Each row of a before or after table is a point. The points were changed in one or more steps. Then noise was added and the rows were shuffled. The steps act on columns, c1 being the first. Name the steps. A step turns or swaps two columns, mirrors them in a line or flattens them onto one, adds a multiple of one to another, or multiplies or shifts one. Angles are multiples of 10 degrees, from the lower column toward the higher: turns from -170 to 170, lines from 10 to 170 but not 90. Use the fewest steps. Two steps may share a column if one is a turn and the other turns, adds or multiplies; they go together, in the order done. Otherwise the lowest column goes first.
(in the rows, 128 means zero)

Before, 14 rows:
[[ 99 132]
 [203 105]
 [136 101]
 [103 162]
 [139 147]
 [ 87 149]
 [ 92  73]
 [151 136]
 [162 164]
 [144 127]
 [110 110]
 [164  80]
 [120 131]
 [108 163]]
After:
[[136 107]
 [103 137]
 [ 98 102]
 [108 142]
 [161 199]
 [164 117]
 [139 157]
 [110  92]
 [ 87 109]
 [121 122]
 [203 181]
 [145 143]
 [ 92  37]
 [152 159]]
Steps: add 1 times c1 to c2

Before (9 x 4):
[[165 191  73 103]
 [150 102 152  96]
 [150 139 125 152]
 [158 127 115 120]
 [113 161 167 106]
 [138  98 105 129]
 [ 72 173 183  95]
 [155  78 124 107]
 [165 151  95 116]]
After, 9 rows:
[[ 73 173 173  63]
 [166 151  87  99]
 [113 161 156  82]
 [137  96  96 149]
 [150 102 144 114]
 [165 191  65  58]
 [149 141 115 145]
 [155  77 114 140]
 [159 127 106 120]]
Steps: add -0.7 times c2 to c4; shift c3 by -10

Before, 10 rows:
[[119 104 130 114 176  96]
 [111 198 132 130 176 137]
 [150 182 191 132 120  76]
 [ 94 116 126 161 106 181]
 [ 94 144 130 186 134 141]
 [156 128 164 144 127 121]
 [ 86 199  92 100 167 133]
 [ 68 147 100 100 157 178]
 [123 145  88 136 100 163]
 [140 104 129  97  66  89]]
After:
[[172 209 142 117 133 168]
 [159 118 106 171 110 131]
 [135 129 204 175 131  89]
 [103 116 160 165 136  51]
 [ 91 121 119  85 117  81]
 [123 137 140  93  80  92]
 [126 163 110 113 120 161]
 [164 112 106  98 190 154]
 [128 168 188 165  96 107]
 [ 94 105 158  99 138 111]]
Steps: turn c1 and c6 by 110 degrees; mirror c2 and c3 in the line at 30 degrees; turn c4 and c5 by -130 degrees

Before:
[[176 103 112 134  79 126 184 148 131]
 [129 148  42  59 109 117 175  98  52]
 [ 79 143 150  71 152 123  98 124 148]
 [118 115  95 168  81 161 169 148 114]
 [148  89 115 150 149 130 153 172 104]
 [104 154 157 116 194 129 132  78 158]
 [ 93  89 124 161 155 113 116  99 172]
 [ 81  85 210 145 160 119 125 101 109]
 [146 139  57 115 103 163 198 153  90]
 [146 131 125 109 150 160  90  91 132]
 [ 93 164 137 183 140  82 103 106 130]]
After (11 x 9):
[[167 163 134 184 138 108 103 133  88]
 [179 152 145 115 195 156 131 105 112]
 [173  90 127 163 155 158 117 127  92]
 [145 149  68  59 110  56 175 103 158]
 [183  86 182 143 156 108 124 138 128]
 [ 84  88 118 149 149 109 152 147 141]
 [125 113 105 168  80 132 170 150 164]
 [ 95 138  76 113 101 112 198 135 176]
 [169 141 142  71 151 141 101 158 116]
 [ 80 102 117 131  79 132 183 111 125]
 [138 133 128 110 152 144  91  89 153]]
Steps: mirror c1 and c8 in the line at 110 degrees; multiply c3 by 0.7; mirror c6 and c9 in the line at 30 degrees
